Rows are points. Each copy is the shape, with its points in the same order, turned, moved and blurred by noise. Say if it was mirrored as well.
In the rows, zero is written as 128.

Shape (6 x 3)
[[132 155  97]
 [124  67 141]
 [131 145 158]
 [167 140 151]
 [ 94 147 120]
 [ 60 147 107]]
Copy 1 (6 x 3)
[[109 116  98]
 [168 185 147]
 [141 110 162]
 [167 101 128]
 [ 95 128 136]
 [ 66 151 146]]
Copy 1 is: mirrored
Copy 2 (6 x 3)
[[120 145  95]
 [122  92 176]
 [118 165 160]
 [151 161 151]
 [ 81 140 120]
 [ 49 126 110]]
Copy 2 is: only turned
Copy 3 (6 x 3)
[[159 147  81]
 [ 95 127 144]
 [167 140 138]
 [160 174 141]
 [157 104  97]
 [160  79  78]]
Copy 3 is: mirrored

Shape (7 x 3)
[[140 128 166]
 [201 150 108]
 [141 133 154]
 [135  65 146]
 [132 110 131]
 [160 126  69]
 [128 172 146]]
Copy 1 (7 x 3)
[[133 116 125]
 [173 185 154]
 [135 133 129]
 [123  90 183]
 [112 129 155]
 [127 201 187]
 [119 163 100]]
Copy 1 is: mirrored
Copy 2 (7 x 3)
[[ 92 136 133]
 [146 195 110]
 [107 143 133]
 [ 97 103  74]
 [122 121 110]
 [176 150  93]
 [126 150 166]]
Copy 2 is: mirrored

Shape (9 x 4)
[[ 81  88 175 104]
 [156  88 148  94]
 [171 166  88 173]
 [145 135 110 134]
 [118 127 122 155]
 [ 79 166 139 167]
 [135 125 142  82]
 [145 105 183 119]
 [100 141 120 148]]
Copy 1 (9 x 4)
[[131 141 199 148]
 [136 117 153  91]
 [ 86 152  48 110]
 [117 129  92 122]
 [ 98 148 108 136]
 [ 97 194 110 172]
 [157 144 141  99]
 [104 143 170  92]
 [111 156 110 161]]
Copy 1 is: mirrored
Copy 2 (9 x 4)
[[106  69 153  81]
 [151 117 171 124]
 [127 182  77 168]
 [122 155 117 135]
 [105 128 104 133]
 [ 88 117  59  96]
 [144 134 153  92]
 [161  88 140 111]
 [ 93 127  92 112]]
Copy 2 is: mirrored
Copy 3 (9 x 4)
[[124 173  66 172]
 [162 158 100 107]
 [117 114 206 113]
 [123 132 151 119]
 [112 125 143 144]
 [ 63 149 155 169]
 [119 181 111  99]
 [161 190 122 145]
 [ 90 130 144 141]]
Copy 3 is: mirrored
Copy 4 (9 x 4)
[[ 67 111 156  76]
 [147 123 169  68]
 [191 129 116 174]
 [155 126 125 125]
 [125 108 129 138]
 [ 84 131 105 165]
 [131 151 138  73]
 [115 135 189  99]
 [114 114 109 138]]
Copy 4 is: only turned

Shape (9 x 6)
[[170 152 168 164  89  79]
 [ 98 192 127 122 119 157]
 [204 159 152 119 112 136]
 [ 98 109 113 105 138 155]
 [126 112  89  92  97 149]
 [ 92 166 121 111 152 112]
 [ 91 104 120 142 134 147]
 [163 126 185 153  89  88]
 [115 117  82 138 134 144]]
Copy 1 (9 x 6)
[[180  90 153 200 126 117]
 [149 132 140  98 109 178]
 [202  96 157 125 149  94]
 [109 127  91  93 112 117]
 [148  89  76  89 101 115]
 [139 164 127 122  84 140]
 [101 128  86 125 129 133]
 [155  80 155 193 132  98]
 [141 133  64 115 126 133]]
Copy 1 is: only turned
Copy 2 (9 x 6)
[[195 194 145 153  93 137]
 [ 90 151  68 158 110 123]
 [167 153 124 134 108 195]
 [ 97 119 121  94 139 109]
 [ 83 128 142  96  97 134]
 [121 156  61 105 121  94]
 [110 118 133 126 147  84]
 [180 206 166 136 113 131]
 [117  94 126 109 108 101]]
Copy 2 is: only turned
